Each row is a point. Each copy is the shape, with its points in the same order, turned, moved and blurred by noise. Say if it was mirrored as well.
In the rows, zero is written as 128.

Shape, 8 rows:
[[110  76  82]
 [144  63 117]
 [112 199 123]
 [ 58 135 166]
 [116 164 220]
 [105 155 121]
 [177 175 167]
 [173 164 112]]
Copy 1, 8 rows:
[[101  88 110]
 [146  93 124]
 [ 90 217 106]
 [127 168  33]
 [188 216  61]
 [106 174  91]
 [168 216 137]
 [124 185 159]]
Copy 1 is: mirrored
Copy 2:
[[176  81  86]
 [188  69 151]
 [102 186 113]
 [ 68  99 127]
 [ 67 147 198]
 [111 153 110]
 [139 183 185]
 [160 178 135]]
Copy 2 is: only turned
Copy 3 (8 x 3):
[[139  71  85]
 [183  66 131]
 [ 95 179 110]
 [ 68 116 146]
 [ 81 166 204]
 [106 150 106]
 [155 190 161]
 [168 177 118]]
Copy 3 is: only turned

Shape (10 x 4):
[[210  84  84 112]
 [115 108 184  97]
 [128 138 144 160]
 [118  95 138 117]
 [199  97  50  69]
 [ 91 156  93 135]
 [111 129 178 110]
 [ 99 137 157 138]
 [162  87 134 138]
 [113 102  94 120]]
Copy 1:
[[200  66  84 127]
 [128 124 175  73]
 [ 98 118 132 131]
 [130 119 123  79]
 [235 104  73 120]
 [115 176  96 128]
 [119 134 171  88]
 [ 98 144 142 108]
 [139  77 116 109]
 [142 137  86  93]]
Copy 1 is: only turned
Copy 2 (10 x 4):
[[151  46  85  90]
 [ 77 121 146 162]
 [142 152 117 146]
 [ 94 119 101 140]
 [120  45  83  40]
 [113 183  97  93]
 [ 90 138 148 154]
 [108 164 126 149]
 [134  89  95 145]
 [ 98 129  74 107]]
Copy 2 is: only turned
Copy 3:
[[225 102  98 106]
 [114 110 185 104]
 [136 134 152 167]
 [124 104 136 116]
 [217 132  69  67]
 [107 169 100 148]
 [111 130 181 119]
 [104 137 160 149]
 [170  92 138 134]
 [129 119  94 124]]
Copy 3 is: only turned
Copy 4:
[[164  58  46 128]
 [150  86 172  75]
 [165 140 134 129]
 [135  91 135 107]
 [132  56   7  98]
 [101 164 119 127]
 [159 121 162  82]
 [145 136 168 104]
 [163  81 109 132]
 [ 98 100 107 120]]
Copy 4 is: only turned
